Each row of a before or after table is a point. One or more steps were done to the points. Then noise was added and the rows were shuffled. The steps act on columns, c1 being the first. Write out the steps. A step turns or swaps two columns, mirrors them in a line or flattens them onto one, adds a multiple of one to another, or multiplies or shifts one. Angles are multiples of 10 degrees, from the lower column toward the higher: turns from -170 to 170, lines from 10 to 170 but not 90. Use the fewest steps. Two steps may share a column if one is a turn and the other turns, adds or multiplies; they go together, in the order done. Otherwise the lowest column goes first.
In the rows, 128 means zero.

Before (14 x 3)
[[ 90  69 127]
 [100 117 175]
 [ 56 136 167]
 [142  71  89]
 [144 117 118]
 [ 66 129 157]
 [165  61 106]
 [152  98  96]
 [117 129 103]
 [139 103 103]
 [ 99  81  92]
 [ 97 113 162]
 [ 91  88 121]
 [148 108 115]]
After (14 x 3)
[[169 133 113]
 [158  91  93]
 [137 135  96]
 [133  55 129]
 [202 112  94]
 [130  73 122]
 [ 86  81 175]
 [166 128  99]
 [ 53  71 165]
 [212 110 106]
 [ 63  76 157]
 [ 92  87 165]
 [151 131 117]
 [182 131  94]]
Steps: add -0.7 times c3 to c1; turn c1 and c2 by 40 degrees

Before (13 x 4)
[[113 141 171 198]
 [172  87 106 136]
 [144 131  81 125]
 [185  64  96  79]
 [145  93  91 107]
 [154 121 121 124]
 [147 101  80 124]
 [113 177 181 155]
 [ 45 102 135 179]
 [139 179 156 172]
 [ 97 195 171 204]
 [158 101  91 159]
 [109 154 168 198]]
After (13 x 4)
[[170 140  78 117]
 [107 101 111 113]
 [212 118 130 130]
 [173 177  73 134]
 [201 178  92 121]
 [204 127 170 116]
 [199  86 165 120]
 [173 155  80 116]
 [247  66 167 141]
 [207 101 176 113]
 [215 105 159 105]
 [158 192  81 116]
 [229  89 151 118]]
Steps: shift c1 by 60; multiply c4 by 0.4; turn c3 and c4 by 160 degrees

Before (14 x 6)
[[ 73 158 100 146 160 141]
 [141  96 119  92 144 153]
 [125 138 149 109 148 147]
 [154 121 101 114 144 154]
 [167  83  89  95  89 139]
 [ 78 219 190 155  75 120]
 [116 224 130 158  56 134]
 [135 152  81 122  75  70]
 [117 192 151 201 107 134]
 [106 131 108 136 143 128]
 [178 176 118 119  92  84]
 [ 87 123 104 167 181 120]
 [ 93 198 164 198  82  99]
 [154 129  98  91 149 148]]
After (14 x 6)
[[122 145 143  44 156 148]
 [163  79 115  35  70 148]
 [169 173 141  58  99  87]
 [110 131 104  78 134 126]
 [ 92 200 175 140 101 102]
 [140  95 112  26 136 148]
 [ 72 160  96  86 139 141]
 [ 74 215 213  91 112 130]
 [123 189 157 145 117 135]
 [ 92 128  83 107 160 127]
 [119 224 171 103  69 131]
 [130 143 121  59  52  68]
 [149 119  94  51 124 161]
 [161 121  86  21 130 151]]
Steps: turn c3 and c5 by 30 degrees; shift c4 by -60

Before (12 x 8)
[[134  96 162 147 172 139 127 157]
 [159 116 102 151 134  88  96  91]
 [160 128 107 134 142 117 109  72]
 [106  85 128 115 146 123 146 154]
 [172 121  99 147 156 115 145 100]
 [153 151  99 127 179 120  96  89]
 [113 169 130 160  96 110 155 114]
 [ 89  83 159 155 158 141 134 155]
 [135 170 116 137  92 159 123 114]
 [183 115 106 142 129  99 111  87]
 [108  89 188 121 152 124 149 136]
 [143 175 122 135  92 101 131 137]]
After (12 x 8)
[[154 151  71  96 180 120  86 147]
 [106  86 128 157 144 111 137 126]
 [144 176 117 133  93 108 121 117]
 [108  89 248 139 152 117 139 132]
 [114 168 132  99  97 140 143 107]
 [160 116  75  83 134 112  87 126]
 [134  96 196 143 173 157 117  97]
 [ 86  84 191 136 158 168 123  92]
 [135 170 103 111  92 167 113 126]
 [184 114  85  87 130 113 100 137]
 [172 122  70  95 155 135 135 125]
 [159 129  85  76 142 125  97 151]]
Steps: multiply c3 by 2; add 1 times c4 to c6; turn c4 and c8 by -120 degrees; shift c7 by -10

Before (12 x 9)
[[134 116 148 130 116 133 164 150 100]
 [142 132 111 112 134 136 169 121 101]
 [106 146 132 103 113 101 135 136 154]
 [142 135 144 110 123 148 131 153 126]
 [145  96 148 118 119 126 161 107 110]
 [146 142 124 116 150 128 155 100 176]
 [136 127 101 104 116 143 163 120 138]
 [134 145 123 118 123 119 160 142 118]
 [ 80 137 146 140 126 139 166 120 121]
 [141 130 131 142 125 138 121 129  93]
 [142  77 129 118 131 113 116 210 171]
 [113 136 140  97 149 120 138 109 133]]
After (12 x 9)
[[147 134 115 133 102 110 154 106 243]
 [138 129 135 128 123 137 123 128  35]
 [133 125  60 130 132 147 163 122 151]
 [106  94 135 127 131 120 133 141 194]
 [141 134  81 132 123 127 170 122  60]
 [133 133 176 132 144 143 168 153  59]
 [142 143 178 136 154 136 162 105  82]
 [139 153 132 130 170 114 122 213 234]
 [133 104 119 131 123 121 159 143 100]
 [134 131 171 127 114 149 132 152 123]
 [107 131 163 125 114 112 137 106 139]
 [ 85 128 171 123 118 141 168 119 109]]
Steps: flatten c1 and c4 onto the line at 10 degrees; turn c5 and c6 by -40 degrees; turn c2 and c5 by -130 degrees; multiply c3 by 2.5; multiply c9 by 2.5
